Each row is a point. Examples show where two turns around zero, p and q, send a point. Write where each new point lands after one turn and then the other. Backwards means that the second turn is done in reverse. Each puzzle has new turns, and all numbers are rounded.
In the rows, 128 means zero.

Turn p:
[139 175] => [ 88 155]
[121 143] => [112 127]
[119  76] => [174 102]
[121 151] => [104 129]
[140  95] => [163 128]
Turn q:
[100  96] => [170 123]
[120 157] => [109 105]
[169 155] => [ 83 147]
[123 105] => [150 137]
Where do these land?
q, then p backwards: [144 116] => [147 134]
q, then p: [117  91] => [130 167]
p, then q: [123 177] => [145  82]

Turn p:
[116  96 132] => [162 125 122]
[123 176 164] => [ 81 118  92]
[ 88 115 147] => [151 138  89]
[159 115 107] => [133 119 166]
[154 138  90] => [114 140 171]
Turn q:
[105 109 132] => [120 157 131]
[ 90 120  91] => [ 78 144 137]
[181 112 158] => [186 114 147]
[113 150 155] => [136 134  91]
[120 165 135] => [122 113  93]
[159 113  97] => [126 105 168]
Where do these land?
p, then q: [148 103 141] => [150 138 152]
p, then q: [116 156 178] => [ 78 140 156]
p, then q: [153 116  91] => [166 137 103]
q, then p: [ 95 137 102] => [134 162 103]

Turn p:
[112 147  85 121] => [119  80 123 137]
[179  83 130 127] => [187 148 127 100]
[ 88 122 152 145] => [107 148 153 160]
[122 152  71 120] => [125  68 112 132]
[140 141 137 135] => [124 138 110 126]
[103 132 145 158] => [114 146 131 164]
[153 119 175  91] => [121 167 138  77]
Turn q:
[171 117 118 131] => [158 101 141 112]
[163 153 148 104] => [125  86 100 112]
[ 54 105 147 123] => [ 78 167 142 174]
[101 123  97 134] => [142 163 129 146]
[151 142 130 149] => [136 124 128  95]
Where do these land?
p, then q: [167 167  80 101] => [174 118 150 186]
q, then p backwards: [ 98 125 134 126] => [112 138 149 141]
p, then q: [126 105 164 102] => [ 97 110  94 128]
p, then q backwards: [154  99 160 141] => [113 134  88 157]
p, then q: [ 95 133  82 164] => [135 148 188 106]
p, then q backwards: [128 140 147 134] => [108 138 131 132]

Turn p:
[131 112 110 138] => [121 112 112 139]
[126 185 134 155] => [ 95 124 166  91]
[126 101 103  63] => [152 168  70 134]
[105 144 153 162] => [135 101 166 109]
[151  98 140 122] => [138 135 126 166]
Turn q:
[136 134 130 136] => [138 130 135 132]
[118 151 108 132] => [123 108 135 152]
[115 157 102 179] => [145  81 166 145]
[142 128 149 128] => [136 150 135 123]
[ 63 120 147 114] => [ 64 119 140 104]
[123  85 136 124] => [125 131 108  89]
[198 121 126  82] => [163 179  76 152]
Where do these land?
q, then p: [140 113 170 126] => [121 165 140 104]
q, then p: [159  84 132 154] => [109 176 108 150]
q, then p: [123  95 142 133] => [136 158 110 120]
q, then p: [128 146 120  98] => [116  99 130 111]
p, then q: [123 181  86 165] => [ 59 122 102 107]
p, then q: [ 94 149 119  92] => [121 144  98 170]

Turn p:
[ 85 185 156 110 155 159] => [156 174 156 158  88 170]
[160 122 121 158 108 164] => [ 98 143 134 151 154  91]
[133 110 107 157 122  80] => [112 110  89  99 158 138]
[155 123 120 135  96 118] => [128 126 126 114 162 102]
[150 111 122  75 188 125] => [115 106 147  91  59 118]
[ 94  90 159 151 133 156] => [129 108 103 188 114 128]
[118 134 117 154 112 126] => [120 134 120 137 156 140]
[ 88 128 118 116 131 143] => [134 113 147 149 122 159]
[169 149 131  95 108  81] => [159 138 132  64 140 106]
Turn q:
[ 92 157 197 143 186 121] => [ 36 121 121 119 160 100]
[104 131 143 100 124  93] => [120 139 142 128 174 145]
[134 140  96 117 126 146] => [139 150 127 129 100 143]
[140 136 103 141 141 118] => [129 134 138 156 110 125]
[179  79 127 144  76 129] => [204  91 111 129 128 107]
[101 118 152 128 127 145] => [111 113 128  95 136 130]
[145  75 106 148 153 119] => [152 113 171 135 111  87]
[157 132 105  93 104 139] => [170 161 111 126 121 140]
[100 184 123 139 113 142] => [ 93 128 102 135 113 176]
Where do these land?
q, then p: [138  72 141 184 129 107] => [132  83  66 116 121  97]
q, then p backwards: [174 156  96  69  93 121] => [ 99 185 187 152 114 112]
q, then p backwards: [136  77 135 183 164 127] => [161  75 123  84 121 161]
p, then q: [ 93 167 133  98 106 144] => [120 122  74 124 121  91]
q, then p: [112 142 161 100 136 121] => [124 132 142 124  97 163]
p, then q backwards: [124 161 141 149 128 132] => [137 150 116  97 131 121]
p, then q backwards: [140 152 114  96 135 147] => [109 104 102 118 152 131]
p, then q: [126  83 128 157 127 143] => [127  97 172 137 117 132]
p, then q: [109 143 103 115 133 109] => [129 143 115  92 122 119]

Turn p:
[ 96 144 112  92  92 133 176 152] => [155 104 146 166 171 120 174 132]
[110 110 127  62 112 158 129 119] => [115 146 101 156 174 153 163 145]
[130  82 165 154 155 107 136  94] => [132 113 115 101  90 168 101 168]
[167 134 148 141 172 125 135 170] => [158 124  87 124  85  99 117 107]
[137 126 104 107  76 154 163 101] => [105 118 149 190 158 129 131 153]
[143 129 115 159 117  60  98 139] => [100  91 145  72 114  94 118 120]
[128 160 142 148 142 115  90 104] => [110 135 141 100 115 148 105  88]
[ 99 141 137 145 113 163 106 164] => [139 169 153 127 113 120 168 112]
[141 125 103 145 173 137 120 111] => [140 152 117 116 130 121  78 129]
Turn q:
[154 151 142 180 119 161 145 122] => [100 118  97 176 116 137  93 125]
[141  89 181 139 178 142 151 175] => [152 118 132 136 103  71  92  64]
[148 149 113 115 101  95 126 115] => [109 136 147 108 125 150 119 166]
[ 77 105 118  71 123  94 147 110] => [129 106 158  75 166 108 175 137]
[133 130  96 145 135 138 134 139] => [132 123 102 121 121 153 123 117]
[ 63 147 119 165  86 126  87 127] => [149 122  81 152 126 122 176 191]
[141 109 119 139 122 133  96 109] => [129 169 113 133 141 132 128 133]
[137 169 142 103 171  99 146 105] => [ 84 121 176 120  94 133 149 111]
[157 102 121  94 118 167 121 149] => [167 138 146 133 161 147  98 106]
Where do these land?
q, then p backwards: [143 109 153 137 107 168 176 151] => [164 161  96 117 146 103 162 104]
q, then p: [138 135 134  89 145 117  72 102] => [153 105 136 164 102 149 136  80]
p, then q: [112 141  72 115 139 133 112 114] => [120 148 153 132  87 126 160 104]
q, then p: [121 127 103 133 202 106 114  74] => [155 101 169 171 178 175 128 119]
p, then q: [167 168 175  92 102 104 130 173] => [ 77 119  82  85 184 118 131 131]
q, then p: [164 104 144 163  98 132 148 163] => [ 83 152 124  81 135 100 125 117]
q, then p: [ 91 110 108 109 146 106 116 121] => [146  94 105 158 149 133 125 130]
p, then q: [106 132 138 165 118 154 134 149] => [110 113 146 149 122 119  94 152]
p, then q: [110 125 123 150  96 132 151 106] => [143 122 126 155 118  90 110 122]
